Each row is a point. Each copy is the shape, with its points in the same order, turned, moved and blurred by noise. Is it also mirrored, or only turned?

Shape (5 x 2):
.16	-.33
-.43	.19
.37	-.03
.36	-.09
-.46	.53
Copy 1, 5 rows:
-.06	.34
-.19	-.35
.30	.33
.19	.32
-.06	-.66
Copy 1 is: mirrored
Copy 2, 5 rows:
.39	.24
-.38	-.02
.43	-.11
.52	-.02
-.56	-.28
Copy 2 is: mirrored
Copy 3 (5 x 2):
.25	.16
-.43	-.22
.41	-.19
.39	-.13
-.55	-.54
Copy 3 is: mirrored
Copy 4 (5 x 2):
-.41	.04
.35	-.03
-.35	.37
-.32	.32
.69	.11
Copy 4 is: mirrored

Shape (9 x 4):
-.57	.06	.28	-.30
-.01	-.16	-.05	.44
.19	-.08	-.50	-.60
.16	.15	.03	.05
.30	.48	.55	-.13
.24	.38	-.35	-.33
.25	.50	.04	.29
-.26	-.08	.39	-.52
-.41	-.11	.29	.38
Copy 1, 9 rows:
.34	.26	.70	-.14
-.32	-.19	.25	.32
.58	.05	-.39	.03
-.14	.25	.01	.18
-.04	.89	.22	.40
.15	.33	-.41	-.06
-.54	.47	-.01	.20
.50	.33	.52	.14
-.23	-.02	.69	-.01
Copy 1 is: only turned
Copy 2, 9 rows:
-.57	.58	-.24	.01
-.17	-.19	.18	.32
-.18	-.41	-.69	-.43
-.19	-.15	.07	-.18
-.22	.17	.46	-.64
.19	-.14	-.37	-.46
.27	-.02	.35	-.14
-.69	.28	-.20	-.33
-.40	.25	.21	.44
Copy 2 is: only turned

Shape, 11 rows:
.49	.14	.07	-.08	.18	-.08	.04	.09
-.13	.10	-.31	-.07	.49	-.11	.11	.06
.40	-.01	-.21	.04	.01	-.11	.10	.09
-.32	.10	.05	-.12	-.08	-.10	-.14	.10
-.31	.04	.05	.94	-.07	.44	.02	.13
-.18	.16	-.20	-.11	-.17	.12	-.12	-.12
-.18	-.13	-.03	-.06	.09	.28	-.14	.10
-.15	-.15	.01	-.11	-.12	-.01	.06	-.13
.68	.06	.07	.05	-.02	-.09	-.04	-.41
.03	.13	.05	-.11	-.13	.39	.29	-.29
-.09	.06	-.01	-.05	-.02	-.09	.04	-.06
Copy 1 (11 x 8):
.29	-.43	-.18	.26	.02	-.10	.29	.02
.08	.14	-.09	.07	.21	-.45	.40	-.18
.25	-.30	-.27	.18	-.17	-.28	.13	-.09
.14	.27	.06	-.09	.22	-.04	-.15	-.01
-.73	.31	-.54	.29	-.07	.02	-.19	.38
.14	.18	-.08	-.15	-.08	.12	.05	-.23
-.07	.06	-.23	-.24	.29	-.01	-.03	-.02
.02	-.04	.04	-.14	-.03	-.02	-.09	-.21
.11	-.49	-.16	.43	-.15	.25	.16	-.37
-.20	-.22	-.06	-.19	-.26	.24	.33	-.01
.03	.00	.01	.02	-.01	-.05	.01	-.10
Copy 1 is: only turned
Copy 2 (11 x 8):
.23	.28	.07	-.24	.04	-.18	.09	.15
.10	.06	.02	.23	.16	-.37	-.36	-.14
.28	.10	-.18	-.08	.02	-.17	.11	.12
-.34	-.14	-.04	-.05	-.16	-.10	-.35	.10
-.13	-.20	.15	.91	-.29	.15	.10	.52
-.12	-.14	-.10	.07	-.18	.17	-.21	-.14
-.35	-.02	-.02	.16	.13	.01	-.08	.02
-.20	-.27	.03	-.06	-.12	-.10	.04	-.09
.48	-.01	.25	-.33	.03	.14	.27	.05
-.11	.05	.17	.07	-.27	.13	.24	-.33
-.07	-.14	.08	-.05	-.13	-.15	-.12	-.02
Copy 2 is: only turned
Copy 3:
.18	.25	.10	.01	.26	-.28	.05	-.22
-.14	.16	-.12	-.08	.23	.34	.23	-.09
.28	.08	.08	-.20	.04	-.17	.08	-.16
-.29	.01	-.22	.09	-.04	-.05	-.21	.14
-.09	.41	.61	.21	-.66	.23	-.09	.42
.12	-.02	-.24	.13	-.03	.09	-.15	.27
-.12	-.13	.03	.33	-.07	.07	.08	.10
.02	.00	-.28	.18	-.26	-.06	-.02	-.06
.60	.32	.01	.14	.07	-.24	-.21	-.42
.38	.25	-.27	.40	-.18	-.13	.18	.19
-.01	.14	-.21	.06	-.09	-.03	-.04	-.03
Copy 3 is: mirrored

Shape:
-.09	.04	.20	.37	-.25	.41	-.17	.49	.20	.11	.57
-.75	.40	-.39	-.15	-.32	-.18	-.09	.19	-.19	-.05	-.08
-.25	.22	-.43	.22	-.02	-.12	-.28	.15	.33	-.06	.60
.16	-.01	-.10	.32	.04	.28	.40	.07	-.55	-.52	-.40
.29	-.56	.04	-.23	-.27	.15	.12	-.22	.12	-.38	.06
-.59	-.03	.07	.30	.01	-.18	.00	-.38	-.17	.29	.04
-.29	-.21	-.72	.37	.07	-.10	.70	.04	.06	.06	-.43
-.04	.51	.22	-.19	-.14	-.29	-.27	-.37	.31	.18	-.18
-.05	.56	-.67	-.14	-.19	-.08	-.42	.04	.02	-.24	.33
.36	.61	-.35	-.44	.20	-.26	.15	-.12	-.39	-.50	-.14
-.50	.32	-.34	.55	.22	-.62	-.19	.52	.16	-.25	.26
-.25	-.12	.19	.12	.63	-.05	.15	.33	-.20	-.19	.02
.09	-.30	.14	-.20	.04	-.62	.65	.27	.13	-.17	.25
.37	-.12	-.10	-.18	.09	-.58	-.24	.47	.19	.09	.40
.38	.14	.22	-.25	-.03	.11	-.43	-.30	-.53	-.10	.31
Copy 1:
.24	.57	-.03	.64	.02	.02	.31	.20	.24	.13	.24
-.46	.28	-.61	-.10	.33	-.31	-.04	.11	-.30	-.40	.40
.12	.41	-.23	.16	.18	-.74	.27	-.17	.08	-.03	.24
-.12	-.51	-.37	.24	.24	.61	.04	-.39	-.33	-.20	.05
.20	-.06	.35	-.33	-.06	.34	-.27	-.28	.19	-.05	.08
-.55	.01	-.12	.21	.41	-.21	-.21	.21	-.08	.39	.02
-.42	-.79	-.56	.13	.00	-.14	-.14	-.21	.34	-.20	.27
-.50	.53	-.07	.06	.23	-.24	-.22	-.12	.10	-.29	-.66
.08	.58	-.59	-.09	.09	-.50	.18	-.45	-.20	-.19	.11
-.28	.02	-.47	-.45	.35	.20	.39	-.78	-.23	-.43	-.36
-.27	-.05	-.21	.52	.50	-.85	.44	-.10	-.18	-.36	.33
-.16	-.41	.05	.26	.33	.04	.52	.23	-.15	-.06	-.14
-.55	-.25	.49	-.16	.15	.10	.38	-.31	.49	-.30	.21
-.27	.21	.44	.09	-.31	-.49	.69	-.33	.11	-.31	.02
-.09	.48	.07	-.13	.02	.36	.23	-.34	-.46	.31	-.35
Copy 1 is: only turned
Copy 2:
-.38	-.43	.23	.16	.36	.14	-.08	.40	.42	-.37	.07
-.50	-.37	.25	-.35	.03	.01	-.59	-.22	-.64	-.21	.17
-.23	-.58	.02	-.52	.33	-.27	-.17	.26	.01	-.41	.37
.27	-.71	.23	.38	.20	.15	.06	-.74	-.24	.05	-.20
.66	.06	-.05	.05	.07	.12	-.09	-.26	.12	-.41	-.06
-.54	-.06	-.22	-.16	.28	-.34	-.39	-.52	.00	-.03	-.10
-.12	-.50	-.34	-.20	.34	-.09	.27	-.52	-.75	-.39	-.54
-.18	.28	.19	-.20	-.16	-.50	-.07	-.06	-.20	.23	.34
-.07	-.66	.20	-.44	-.09	-.17	-.19	.02	-.32	-.32	.75
.49	-.53	.13	.06	.02	-.22	-.12	-.42	-.74	.29	.66
-.33	-.94	.16	-.66	.45	-.39	-.38	.24	-.25	.10	-.13
.03	-.47	-.10	-.09	.74	.21	-.20	-.21	-.08	.41	-.12
.54	-.16	-.31	.12	.53	-.27	-.40	.27	-.43	-.03	-.31
.30	-.44	-.38	-.23	.06	-.11	-.26	.65	-.07	.15	.17
.20	-.23	-.06	.29	-.13	-.03	-.35	-.31	.33	.19	.72
Copy 2 is: mirrored
Copy 3, 15 rows:
.03	-.04	-.31	.06	.42	.05	-.60	.24	.59	-.14	-.29
.13	.73	-.26	-.18	-.25	-.58	-.19	.33	-.07	-.31	.02
.09	.17	-.13	-.12	-.37	-.32	-.44	.20	.66	.17	-.01
-.05	-.16	-.39	.36	-.19	.06	.32	.00	-.11	-.86	.26
.62	-.42	-.05	-.15	-.28	.36	.17	.39	.06	-.28	-.06
.04	.45	-.29	-.49	-.03	.11	-.08	-.25	-.11	-.01	.15
.48	-.03	-.45	-.09	-.45	-.60	.25	-.68	.05	-.54	.10
.26	.56	.36	.22	-.22	.07	-.04	.06	-.19	.33	-.18
.07	.37	-.21	.27	-.65	-.45	-.14	.60	.39	.23	-.04
-.02	.27	.21	.52	-.56	-.25	.62	.48	.08	-.20	.42
-.12	.25	.04	.03	-.39	-.63	-.74	-.11	.45	-.12	.44
-.31	-.22	.20	-.21	.12	-.26	.04	-.04	.12	-.46	.31
.80	-.12	.46	-.06	.10	-.13	.09	.04	.36	-.36	.60
.40	-.31	.29	.15	.03	-.40	-.26	.37	.32	.36	.40
-.12	.02	-.11	.22	.05	.40	.29	.73	-.03	.26	.21
Copy 3 is: mirrored
Copy 4 (15 x 11):
.38	.39	-.31	.19	-.19	-.31	.50	.16	-.50	.12	.42
-.27	.42	-.45	.10	-.09	.33	.17	-.17	-.01	-.67	-.08
.50	.56	-.55	.33	-.21	-.32	.07	-.04	-.14	-.36	-.05
-.24	-.30	-.20	.49	-.28	.15	.09	-.71	.22	.25	.49
.13	-.11	-.28	-.31	-.49	-.14	-.37	-.19	.09	.30	.48
-.38	.60	.06	.39	-.21	-.03	-.23	-.17	-.34	-.04	-.19
-.48	-.17	-.38	.24	-.62	-.25	.09	-.78	-.05	.10	-.59
.05	.82	.30	-.16	-.21	-.22	.00	-.19	.30	-.33	.19
.64	.44	-.51	.26	-.28	.15	.07	-.28	.25	-.70	-.05
.27	-.03	-.08	.08	.08	.15	-.23	-.84	.63	-.62	.36
-.05	.28	-.51	.88	-.13	-.68	.19	-.10	-.01	-.63	-.13
-.22	-.12	-.11	.52	.38	-.34	.02	-.10	.11	.10	.14
-.10	-.21	-.26	-.25	-.01	-.80	-.32	-.45	-.16	-.23	.28
.52	-.09	.01	-.06	-.11	-.73	-.12	.10	-.12	-.54	.11
.49	.20	.20	.16	-.04	.35	-.38	-.16	.00	-.08	.62
Copy 4 is: only turned

Shape, 15 rows:
.09	.03	-.06	.24	.17	.08	-.79	-.12	.08	.37	-.21	.07
.34	.13	.02	.61	-.19	-.11	-.11	-.14	-.03	.32	.01	.24
.16	-.34	.27	-.45	-.07	.17	-.41	-.12	-.09	-.79	.01	.13
-.20	-.04	-.40	.29	-.32	.06	.70	-.15	.26	-.52	-.19	-.39
-.19	-.21	-.05	.08	-.21	.00	-.70	-.16	-.06	.62	.07	.07
.22	.01	.06	.19	.27	-.19	-.37	.03	.44	.47	.02	-.08
.19	-.68	-.06	.21	-.01	-.16	-.30	-.11	.09	.53	-.04	.45
.07	.02	.06	.03	-.03	.22	-.07	-.05	.03	.57	.20	.06
-.16	-.01	.30	.50	.43	.12	.00	-.06	.02	-.11	.12	.01
.00	.02	.21	.24	-.04	.15	-.65	.46	.24	.57	-.11	.34
.02	-.02	.17	-.06	-.19	-.19	.54	-.25	-.02	-.39	-.35	-.35
.00	-.23	-.05	.12	-.14	.11	.53	.00	-.25	-.38	-.54	-.59
.24	.03	-.12	.05	.28	.07	-.50	.35	-.18	.02	.27	-.05
-.01	-.22	.28	.31	-.11	-.34	-.29	.12	.03	.02	.19	-.11
-.16	-.03	.04	-.13	.20	-.38	-.16	.04	-.18	-.22	-.07	.37
Copy 1, 15 rows:
.23	.21	.33	.05	-.17	.35	-.35	.28	-.56	.15	-.42	-.11
-.21	.26	.33	.03	.04	.15	.12	-.24	-.26	.16	-.26	.26
.58	.21	-.65	-.52	.17	.08	-.21	.52	.06	.09	.03	.13
.13	-.41	-.44	.34	.16	-.46	.25	-.11	.53	-.22	-.47	.39
.19	.06	.57	-.35	-.37	-.01	.05	.24	-.59	-.06	-.19	.01
-.33	-.12	.46	.05	-.10	.32	-.27	.47	-.27	-.01	-.19	.13
.21	-.02	.70	-.27	-.25	.17	-.23	.13	-.12	.45	.04	.28
-.24	.00	.29	-.28	-.24	-.01	.02	.09	-.17	-.03	-.06	-.18
-.23	.06	-.17	-.15	-.03	-.14	-.66	-.20	-.20	-.05	-.21	.17
-.24	.12	.29	-.31	-.60	.55	-.23	.21	-.36	.25	-.47	-.05
-.07	-.29	-.59	.20	.20	-.42	.29	.20	.15	.11	-.10	.27
.23	-.19	-.63	.54	-.21	-.36	.18	.01	.26	.07	.05	.13
.17	.08	-.06	-.15	-.13	.59	-.35	.02	-.21	-.35	.06	-.03
-.05	.02	-.11	-.20	-.21	.12	-.14	.17	-.38	-.09	-.03	.64
.20	-.34	-.20	-.28	.18	.10	-.22	.12	-.44	.21	-.07	.25
Copy 1 is: mirrored
Copy 2:
-.61	-.27	.13	-.23	-.26	.15	.32	.06	-.10	-.15	-.22	-.30
-.14	-.28	-.10	-.38	-.26	.03	-.34	.24	.02	-.30	.07	-.17
.40	.39	.29	-.47	-.09	-.13	.94	.18	-.42	-.02	-.06	.03
.55	.59	-.53	.21	-.05	-.22	-.24	-.26	-.11	.07	-.22	.20
-.44	-.74	.06	-.12	-.34	-.03	.30	.08	-.28	.09	-.19	-.01
-.18	-.41	.26	-.01	-.18	.15	.11	-.23	.14	-.23	-.14	-.48
.06	-.74	.07	-.25	.02	.38	.14	.43	-.17	.00	-.38	-.17
-.08	-.42	.17	-.03	-.24	.21	-.05	-.12	-.30	.06	.25	-.08
-.07	.13	.28	.19	-.09	.15	.10	.09	.03	-.51	.10	.24
-.40	-.57	.15	.13	-.41	.15	.36	.45	.04	-.01	.18	-.49
.54	.39	-.24	-.30	-.07	.03	.11	-.37	.22	.10	-.03	.30
.43	.65	-.23	-.07	-.23	.21	.01	-.17	.19	.41	-.23	.41
-.25	.05	.70	-.07	-.15	-.11	.11	.21	-.18	.09	.00	-.27
.17	-.30	.34	-.08	-.33	-.26	.19	.15	.17	-.15	-.16	.07
.03	-.07	.25	-.21	.39	-.19	.45	.20	.12	.02	.10	.07
Copy 2 is: only turned

Shape:
-.09	.14	-.30	-.48	.18	-.58	.14	-.46	.17	.63	-.39	-.22
-.21	-.08	.50	-.24	-.12	.40	-.29	.44	-.05	-.14	.43	.29
.27	-.11	-.22	-.18	.40	.26	.45	.10	.54	-.21	-.05	.41
-.29	-.09	.25	.37	-.45	.31	-.17	.62	-.05	-.17	-.01	.06
-.01	.37	-.57	-.39	-.27	-.04	.21	-.49	.17	.28	-.33	.12
.37	-.34	-.45	-.21	.31	.24	.23	.29	.07	-.07	.34	-.10
-.22	-.03	.23	.39	.13	.55	-.23	-.14	-.39	-.08	-.08	-.14
.67	-.16	.13	-.30	-.03	.10	.61	.47	-.17	-.07	-.08	.38
-.01	-.62	.42	.11	-.66	.03	-.20	-.18	-.20	.22	.20	.61
.36	.26	-.60	-.38	.01	-.38	-.23	-.33	.55	.35	-.63	-.46
-.33	-.13	-.28	-.26	-.20	-.40	-.04	-.10	-.03	.88	-.61	.45
.16	-.14	-.15	-.62	-.10	.12	.03	-.27	.40	.76	-.72	-.03
-.36	-.33	.23	-.32	-.36	.13	-.30	.05	-.42	-.28	-.26	.25
.76	.45	-.16	-.25	.45	.08	.29	.13	.26	.09	.07	.22
.11	.11	-.14	-.42	.10	-.51	.49	-.37	.61	.38	-.56	-.23
-.05	-.44	.23	.00	-.13	-.19	-.39	-.01	-.21	.05	-.31	.75
Copy 1 (16 x 12):
-.07	.76	.50	.19	-.16	.40	.53	-.10	.56	.30	.41	.15
.45	-.09	-.08	-.08	-.09	-.49	.10	.29	.12	-.23	-.62	-.26
-.44	.17	-.17	-.12	-.12	-.17	-.40	-.09	.70	-.15	-.11	.11
.23	-.40	-.20	-.02	.34	-.29	-.04	.24	-.30	.12	-.28	-.21
-.11	.42	.20	.17	.04	-.25	.37	.22	.67	.30	.66	.13
-.05	.20	-.29	-.17	.05	.09	-.06	.19	.39	-.48	-.11	.52
.50	-.14	-.02	.15	.46	.04	.02	.03	.08	-.36	.15	-.58
-.44	-.26	.17	.06	-.21	.14	-.30	.71	.37	-.30	-.21	.19
-.30	-.04	.17	-.39	-.13	-.35	.59	.46	-.32	-.28	-.04	-.68
-.12	.12	.33	.24	-.01	.24	.62	-.51	.68	.32	.62	.62
-.20	.49	.04	.06	-.51	.33	.57	.23	.16	.64	.48	-.33
-.19	.07	.23	-.18	-.19	.41	.65	-.01	.94	.48	.30	-.08
.51	-.17	.34	-.39	-.22	-.25	.07	.33	-.11	.02	.18	-.39
-.38	.10	.04	.57	-.11	-.02	-.05	.13	.89	-.38	-.16	.40
-.46	.45	.68	.09	.06	.32	.25	-.26	.78	.46	.17	.29
-.14	-.06	.06	-.15	-.65	-.16	.25	.06	-.22	-.12	.20	-.56
Copy 1 is: mirrored
Copy 2, 16 rows:
.36	-.28	-.06	.22	.47	-.28	-.28	-.62	.05	-.68	-.24	-.16
.07	.51	.14	-.11	-.28	.33	.12	.32	-.03	.35	.19	-.64
.49	-.23	-.02	-.64	.19	-.39	.07	.39	-.35	.03	.04	-.08
-.35	.28	-.04	.04	-.58	.30	.17	.14	-.39	.44	.22	-.04
.62	.10	-.39	.21	.54	-.19	.17	-.51	-.36	-.36	-.01	-.01
.44	-.23	-.11	-.25	.06	.11	.18	.80	-.12	-.38	.05	-.06
-.09	.70	.32	.37	-.01	.23	.07	.34	-.26	.09	-.24	.21
.05	-.42	.13	-.62	.23	.25	.54	.28	-.48	.01	-.17	-.30
.47	.05	.12	.19	-.15	.79	.14	-.19	-.03	.79	-.37	-.31
.21	-.29	-.29	.02	.76	-.12	-.43	-.58	.03	-.71	.46	.36
.24	-.16	-.54	.36	.31	.08	-.39	-.65	-.44	-.02	-.46	-.43
.60	-.15	.18	-.07	.44	.26	-.45	-.65	-.61	-.54	.02	-.21
-.03	.17	.15	.56	.08	.29	.16	.02	-.35	.49	.18	-.46
.16	.14	-.07	-.87	.60	-.10	.35	.18	-.09	-.35	-.07	-.09
.35	-.57	.08	-.15	.39	-.46	-.16	-.67	-.10	-.51	-.07	-.01
.02	-.06	-.05	.12	.31	.34	-.23	-.05	-.24	.73	-.26	-.37
Copy 2 is: mirrored
Copy 3 (16 x 12):
-.05	-.14	.07	-.55	.54	-.12	-.03	-.71	-.71	.50	-.27	-.01
.10	-.18	-.11	-.06	-.77	.10	-.02	.27	.27	.12	.46	.38
.32	-.13	-.37	.15	.43	.12	.09	-.07	.56	.58	.14	-.25
-.11	-.08	-.01	-.08	-.38	-.37	.31	.01	.58	-.31	.28	.48
-.03	-.55	.01	-.13	.26	-.27	.25	-.44	-.34	.62	-.39	-.13
.37	-.22	.02	.24	.49	.38	.10	.26	.18	.16	-.06	.18
.26	-.12	.28	-.13	-.31	-.57	-.11	.17	.18	-.39	-.01	-.06
-.06	.00	-.19	-.18	.43	.05	.45	.63	.33	.58	.26	.13
-.36	-.63	-.63	-.35	-.37	-.38	.04	.35	-.08	-.24	.36	.23
.19	.02	-.04	.05	.63	-.35	.22	-.74	-.70	.37	-.27	.27
-.72	-.22	-.22	-.58	.29	-.44	-.30	-.43	-.19	.36	-.28	.38
.27	-.18	-.32	-.34	.44	-.64	-.19	-.29	-.38	.77	-.22	.45
-.15	.06	-.39	-.37	-.64	-.36	.14	.27	.05	-.09	-.27	.15
.18	.07	.15	.28	.52	.08	.16	.00	.01	.82	.39	-.20
.28	-.03	-.27	-.58	.79	-.21	.19	-.74	-.29	.58	-.10	-.02
-.56	.06	-.68	-.25	-.28	-.32	-.17	.16	.00	.01	.08	-.11
Copy 3 is: mirrored
